Each row of a before or after table is a point. The points were changed in one or more steps. Then noise was added and the rows were shuffled. The steps act on how far a point lies along the listed directions, d1 being the first. Write out the steps. A step turns or swaps two directions, mirrors them in a line or flattens them onto one, adds a multiple of one to another, or multiplies one. Angles are multiples of 10 degrees, from the lower direction toward the higher: turns from -170 to 170, lines from 10 to 170 but not 90. Use the fewest steps. Two steps may share a direction if one is a turn and the other turns, adds or multiplies; they go together, in the order done. Otherwise the lowest direction goes first.

Directions:
(1): [-56  13]
(2): [-13 -56]
Before (13 x 2)
[[-35  -1]
 [-43  16]
 [  1 -47]
 [ 50 -27]
 [-32  12]
 [-39 -77]
 [ 60 -43]
 [ -9 -19]
 [  2   4]
 [  6  48]
 [-49  22]
 [ -7  32]
 [-40 -73]]
After (13 x 2)
[[  29  -16]
 [   0  -25]
 [  48    0]
 [   1 -108]
 [  -1    6]
 [  21   34]
 [ -57   -6]
 [  59    2]
 [ -23  -54]
 [  20   60]
 [  38    0]
 [ -75  -22]
 [   0 -111]]
Steps: multiply d1 by -1; multiply d2 by 1.3

Directions:
(1): [ 26  32  22  14  34 -81]
(2): [ -6  39  24 -85  22  14]
(3): [-37  50 -22  39  56  32]
Before (10 x 6)
[[ -10   15   26 -105    4   76]
 [  53  -95   16    5  -41  -52]
 [  25   31   20  -44   15  -66]
 [  34  -17   31  -28  -35  -45]
 [  42  -53  -13  -41  -44  -22]
 [ -16   32  -19  -42   17  -33]
 [ -38   74  -15   65   91  -15]
 [ -45   29  -24   11   28   66]
 [  27   10    1   26   15  -11]
 [  37  -21  -18    6  -47   -5]]
After (10 x 6)
[[ 42 -77  34 -70 -79 -39]
 [  4  58 -21  -7  19  29]
 [-34   8 -11  26   5  58]
 [-18  38 -49  13  47  38]
 [-24 -42 -37  30 -42  49]
 [-54  30 -17 -19  76  84]
 [-15 -31 -50   9 -33 -17]
 [ 18 -10   3 -22  -8  24]
 [ 19 -17  -6 119  21 -44]
 [ 28 -10  23   0 -10 -80]]
Steps: turn d1 and d3 by -160 degrees; multiply d2 by -1

Directions:
(1): [-26  15  58  -2  -5  79 -37 -12  56]
(2): [-17  11  36 -12 -14  27  94 -46 -36]
(3): [ 32  69 -36  23  33  60   9  40 -32]
(4): [-61 -22  -1 -65  63  13 -18  20 -43]
(5): [ 24  40  88  -8  22 -50   3  46  -8]
(6): [-23 -42  27  97  37   5  -8  -4 -34]
Before (11 x 9)
[[  0  13 -44 -22  -5  38 -12  11  -4]
 [ 20  13  -4  30 -13   1   2  -3  -5]
 [  6  -1 -57 -11  20  27 -48  16  12]
 [ 26 -11  22  14   2 -16  44   0 -27]
 [ 13  28  11   2   4  37  27  12  -3]
 [-19 -11   2   6  29 -43 -11  21 -18]
 [-14 -36 -62 -24  15 -31 -58  18  -3]
 [-21 -20  26  32  24  11  -4 -11 -26]
 [ 24  12 -30 -12 -32  23  11 -21  23]
 [  9  11 -38  25  11  27  32   7  -9]
 [-22 -61 -56 -39   1 -46 -34   6 -17]]
After (11 x 9)
[[  39   -3 -121   36  -58   41   16  -30    4]
 [  30   43   37   -5  -13  -57   21   23   13]
 [ -14  -17   -1  -15    7  -14  -26    3   -6]
 [ -32  -49  -77   23   17   59  -22  -28  -13]
 [ -43  -68  -50    7   -4    9    8  -37   10]
 [  34  -11 -104   54  -56   21   -6  -34   25]
 [ -25  -57  -62   53  -27   47   -6  -46    0]
 [ -21  -25   49    4   20   -7    8    6   -7]
 [  14    1   53  -45   28  -38   22   31  -26]
 [   3  -56  -85   62  -36   38  -24  -55   34]
 [   3    6   17  -44  -27  -15   11  -22   15]]
Steps: multiply d1 by 0.7; mirror d2 and d4 in the line at 20 degrees; turn d3 and d6 by 140 degrees; multiply d5 by 3

Directions:
(1): [ 49  12  27  17   3   1  12  50 -49  46 -88  42  54  19]
(2): [ 47 -19  86 -47 -56 -47 -12  10 -28  17  54 -37  11 -13]
(3): [ 41  -8 -25 -13 -31  61  20   7  43  44  65  40  21  75]
(4): [-32 -39   0 -28 -44  58 -30  41 -69 -22 -19   8 -75  31]
Before (8 x 14)
[[ -59    9  -96   42   46   65    0   24  -17   11  -84   46  -43   16]
 [   1    3   16  -12    5   47   16    8    7   42   -6    5   31   52]
 [  18   21  -11   -5   19   17    1  -20    9   51  -18    2   21   10]
 [  10  -33    4   -9  -11  101  -27   66  -75    5 -116   60  -32   53]
 [  18    9    7   -7   25   -2    9    6  -10   10  -43   14   14   -7]
 [  65   21   10   14   30  -35    8   10   36   72   16   10   82    6]
 [  31   28   23   -3   16  -35   -4    8   -7   25    2  -10   32  -10]
 [  65  -25   47  -51  -40    7   -8   -6   37   17   81  -41   42   29]]
After (8 x 14)
[[ 24  28  13   4  17 -38  -8  10 -15  21 -13 -14  22 -13]
 [ 40   2  -2  12  21  43   0  34 -23  17 -85  22  47  31]
 [ 40 -61  74 -82 -88  55 -41  19 -30  -5  73 -14 -55  43]
 [ 33   3  25  -2  24 -58 -15  13 -11  36   0 -23  51 -35]
 [ 11  10  25 -26  -8  -6 -13 -30   1  32  11 -29  -8 -13]
 [ 26  -7  36 -35  -3 -26   4 -11  -3   1  14 -12   1 -15]
 [ -9 -15  42 -25  -8  24  -5  -2  -7  26  14 -26   1  28]
 [-39 -26 -14 -44 -38   8 -20 -20  23  -5 124 -55 -80 -12]]
Steps: mirror d1 and d2 in the line at 40 degrees; flatten d3 and d4 onto the line at 60 degrees

Directions:
(1): [ 25 -20  56  25 -19 -36 -34  41   4 -50 -11  -1  56  33  52 -33 -17  29
 -18 115  50  35  39 -15]
(2): [-34  59  -1 -43   6 101  38  28 -26   4 -24   2  36 -11  44 -69  43  29
 -84  17 -41  -9  -8   0]
Before (10 x 24)
[[  4 -12 -19  15  26 -23 -12 -34   1  12  -1   6 -41  -3 -30  24  -2 -17
   21 -63  -3  -7   1   8]
 [ 21  -4  39  21 -29  -6 -21  45  -8 -31 -23  18  33  42  43 -39  13  29
  -46  81  16  47  33  -6]
 [-35  53 -34 -38  15  71  39 -45  -6  30 -17   7 -30 -12 -33 -11  26  -3
   -4 -75 -44 -34 -36   5]
 [  7  15 -47 -17  12   1   2 -26   0  39  10  -8 -40  -7 -54  35  -8 -30
   42 -62  -2  -7 -24 -15]
 [ 16 -21  69  23 -14   2 -15  74   2 -31 -31 -10  57  42  76 -52   4  40
  -56 121  16  26  19 -15]
 [ -3  23  -8 -19   3  39  23 -19 -11  43  18  21 -21  -7 -45   6  23 -15
    6 -64 -38 -30 -38   6]
 [-33  -6 -32 -20   8  30   7 -24   4  14  10   5 -29 -15 -22  11  12 -18
    3 -51 -17 -24 -29  -2]
 [ 24 -33 -29  11 -13 -69 -26 -28   2   7  20  -5 -33  12 -36  46 -44 -17
   67 -43  55   3  10  15]
 [-20  37 -46 -21   8  15  20 -37  12  40  22   7 -37 -50 -26   3  16 -39
   16 -94 -46 -39 -40  23]
 [ -4 -18 -49  -5   0 -11 -12 -53   0  44  23  -3 -36 -12 -63  34 -23 -31
   51 -88 -17 -10 -21  34]]
After (10 x 24)
[[  24   -5  -31   -2   11  -40  -22  -19    5   24   10  -12  -33    3
   -47   50  -22  -29   61  -35   23    6   -5  -21]
 [  31  -37   27   44  -10  -78  -40  -31   26  -35   -5    2   -2   46
   -21   29  -42   -1   68   39   62   15   15  -11]
 [ -23   28   28  -22    0   92   29   64  -20    2  -40  -10   49   18
    71  -76   40   37  -99   56  -37   -3  -10   -4]
 [ -11   13  -63  -28    3    9   15  -36  -22   40   14   -2  -43  -11
   -41   24  -11  -19   30 -104   -3  -24  -15   22]
 [  36  -33   35   27  -12  -59  -27  -12   11    2   25   20   -7   22
   -32   28  -18  -17   52    5   22    1   -2   -4]
 [  -2  -44   -2   15    1  -43  -30  -14   19  -13   17    2  -21    8
   -17   24  -15  -19   39   -1   28    2    5   -7]
 [  -8   38    6  -17  -16   62   11   37  -23   -7  -24   26   30   21
    41  -56   42   27  -86   32  -33   29   12    0]
 [   4  -19  -20   22   25  -27  -13  -32    2    5    2    5  -37   -6
   -27   29   -6  -16   21  -59    3   -8    3    8]
 [  31  -27    0   31  -10 -102  -40  -22   39   -4   37    2  -21   -9
   -17   31  -33  -37   71  -14   33   -3   -5   11]
 [  10  -34  -34   13   -5  -47  -31  -42    6   28   25   -4  -31   -2
   -62   43  -37  -35   68  -64    5    8   -9   32]]
Steps: swap d1 and d2

Directions:
(1): [ -36   12   20   48  -30   -4  -51   12  -24   68  -27    2  -37   51
   12   19   33   48  -93  -64   42   32   18  -11   92   25   14    2
  -15   20   36  -35   10   -1  -33   27   51   14   32  -32  -21  -60
  -11   67   -4 -105   62  -21]
(2): [ 44  65  29  34 -51 -67 -89 -16  22  55   5  38  10 -21 -50  22 -49 -72
 -13 -40  18 -59  32  26 -15 -86 -24 -30 -26  48   9 -12  32 -34 -45 -14
  -7  47 -51  31 -26  44  52 -13  43  -4 -31 -51]
Before (13 x 48)
[[  33   18   20   16  -28  -41  -46   -9   19   37    6   -4   10  -20
   -33   16  -12  -41  -19  -13    5  -26   32    8  -12  -40   -9   -8
    -4   21   23  -13    9  -19  -37  -18   -3   23  -14   17  -29   22
    41   -4   22   -3   -9  -21]
 [ -14    2    8   24    0   17  -13    3  -15   16  -15  -10   -2    2
    -6   21    8   28  -19   -3   14   -5  -13   -4   36   11    7    4
    -7    3    5    1    3   17    7   19   18    8   -2    7   -8   -2
    -4   33    7  -39   21    1]
 [  26   17   12  -11   -1    1   20  -17    5  -11    8   -9   12  -53
    -8  -11  -13  -32   43   21  -27    7   -6   31  -21   -6   -8   -9
    18  -13  -16    0   -1   -1   22    1  -17   -4  -18   16    3   11
   -10  -15   -5   26  -14   10]
 [   5   48   45   58  -70  -60 -121   16    6   97   -1   41  -24    6
   -38   25  -19  -34  -69  -63   37  -39   25   20   36  -58  -22  -36
   -32   57   18  -23   31  -34  -62   -8   29   61  -41   16  -39    4
    28   34   34  -70    2  -48]
 [  12  -18    2  -26   15    2   24   -6   25  -41   13    0    7  -15
   -18  -10   -6  -20   35   30  -13  -15   -5   -3  -29    4   -8   19
    23  -17   -6   12  -13    1    2  -18  -17   -1  -16    7    9    5
    -7  -24    6   43  -40   15]
 [  -2    6   20   34  -33  -22  -19   -7  -16   33  -25   11  -20   36
   -15    8   -3   12  -34  -51   29   18   -5    2   73   22   12   -2
   -17  -13   16  -10    2    2  -29    3   28   18   20  -16    1  -33
    -2   37   12  -55   39   -9]
 [ -22  -11   -3   -7   -1   18   -2   18   -6   19  -11  -32  -23   16
    17  -17    9   41  -41  -19   12   10   -7  -19    3   38   30    4
    33  -14   -8  -29   -1   -2    5   11   18  -21   30  -20  -10  -26
    -9   18  -28  -29   32  -11]
 [  34   31   11    4  -24  -34  -56    8   20    6   22   17   28  -40
   -42   20  -48  -90   40   -1    6  -50   16   23  -50  -56  -18  -34
   -15   26  -21    3   21   -9  -27  -16  -37   52  -61   44  -23   43
    32  -16   18   44  -51  -17]
 [  10   60   36   64  -59  -35  -94  -11   27   77   26   40  -14   25
   -43   30  -27  -35  -54  -42   42  -29   37   12   39  -56    8  -36
   -15   53    7  -33   26  -26  -69    5   32   36  -32   29  -30  -11
    46   24   35  -72    3  -48]
 [   3   56   12   15  -39  -43  -75  -11    4   52    7   27    3    0
   -36   22  -27  -19  -36  -34   28  -28   16   15   26  -54  -19  -14
    -7   24   20  -15   19  -30  -43  -20    3   34  -16   12   -8   26
    21   12   30  -41  -11  -38]
 [   1   17   12   32  -31  -50  -62    0   -6   56   -3   21  -23   -5
   -34   12  -20  -22  -41  -40   26  -12   33  -12   31  -24   -9   -8
   -28   35    7  -23    1  -23  -11  -12   22   23   -4  -10  -11    3
    18   29   20  -40    7  -40]
 [  13  -41  -40  -75   56   14  109  -18   17 -103   17  -25   36  -41
    20  -27  -18  -13  101   93  -45   -7  -28    1 -103    5  -17   16
    18  -45  -49   56  -16   13   52  -34  -53  -42  -12   19   37   64
   -19  -82  -32  105  -58   42]
 [  -2   22   -2   21  -29  -12  -36    3    1   22    1   10    6  -16
    -5   17    0  -41  -14   -1    4  -16   -5   15    2  -15    3   -4
    -7   18   -1  -19   30  -16  -23    8   -9   20   -8    8   -6    5
    26  -13   21   -6  -23  -11]]
After (13 x 48)
[[ -7   4   3  11  -3  18   3  -5  22  -1  33  10  -2  13  -9   0  -6  -2
    6  23   6   2   1  -3   1   2  20 -12  14   4 -21  -3  -2   2 -12   1
   13 -10 -11  21   1 -16   9  -1   1 -14  -4   4]
 [ 11 -14   3  -5  -1  -6   1  -2   6   7   4 -25   5 -12  -7   7  13  -6
  -10  11  -5   3  15  -6  -5   2   2   7   9  -2  16  -7  -8   0 -13 -11
   -1  -3  12   1 -12   1  17   1   1   3   5   6]
 [ 14  -3   6   8 -12 -16  16 -12  -5  -7 -10   6  -1   9 -18  -3 -16  -8
   16 -15   5   7 -17   7  23  15   6  -2  -7 -26  -6  10  -4   4  -8 -12
    1   7   3   0  15  -5   1   1  11   0   7   3]
 [ -9   0  -5  -8  -1 -19  11 -10  -2  -3 -11  -6  -1   6  10   3  -2   8
   -9   4  10   2   7   0  -7  -3 -10   5 -12  -1  -4  15   9  -4  -8 -10
    0  -5   1  -3   3  16 -11 -14 -17 -17  -2  -3]
 [  0  -9  14  -5   0  -6  -1  -3  16  -9   3   3  -8   4 -16  -1   3  -7
   -2   3   4  -8   5  -5   6   9  -4  20  16  -7   8  -4  -8   2 -14  -7
    2   8  -6  -3  -1 -16  -7   1   6   1 -16   5]
 [  1   3  -3 -14  -6   0 -11  11   8  10  -2 -22  -8  -5   1 -15 -14   8
  -17  -9   4 -15  -7 -11 -29   8  18  -5  31  -8 -17 -20   2 -11   3  -1
    1 -12   8  -1  -9   0   8  -6 -17   1   5 -17]
 [-13 -18   7  -2  -7   2 -14  21  -1   5  11   6 -12  -6  -1  -6   9   1
   -1  10  -2  -4 -14   5  -5   4  -8 -10  -1   4 -12   7  -2  -4  -3 -11
    6   6 -12   9  -4  -4 -15   9  -3  -5  -7   9]
 [-15   3 -11  10 -13   6  -6   7  -5   2   3  -3   5 -10  11   9  12 -23
   -8  12  -4   1 -15   7   2  12   9   5   4   1  -5 -15  19  -5  -6  14
   -9   3   6   1   4 -10   9 -12   7  -2 -13   6]
 [ -7 -17  -9   1   3 -19  -3   3  -6   6   4   6 -13 -15 -14  -4 -10 -10
   -2   1   2   4  12 -21   5   7  -6   8  -9   6 -10  -4 -16 -10  23 -16
    6  -4   8 -11   5   4  -1   9   2   1  -2 -11]
 [ 13  19  14   4 -10   4   6 -12  -6   9  -1 -10  -1 -37  -4  -5  -3 -14
   12   3 -14  17  -3  27  11   5  -3  -7  15  -7  -5 -12   2  -1  12   9
    2  -1  -6   5  -2 -10 -17   8  -6  -9   9   5]
 [-11 -10  -1  -2  -2  10 -16  21  -6  -5   8  -8   7  -5  -4  11   1 -20
   11  -1  12   5   1   0  -2  14   4 -13  -3   0 -13  -4   4  13  -9   5
  -10  27 -11  10 -15 -12  -8  19 -14   4  -2  10]
 [ -4   2   4  12   6  16  -2   2  -9   2  -9  -8   8 -12 -11  16  -6  12
    4  15   3 -12 -16   0  11   1   2   2  -4  -2  -2  11   2  16  14   9
    4   8 -12  17  -3  17   1  15   8 -12   4   5]
 [-16  14 -11 -19  -3  -1  -6  -4  -3   0  12   3   8   3  -8   3  -5  12
   -2   6   6   1  -8   4  12  -7  -7   2  14 -14   4  -1  -4  -7  -6 -20
   -4   2   6   2  13  14  -7   1   5 -11  -7  -2]]
Steps: multiply d1 by 0; multiply d2 by 0
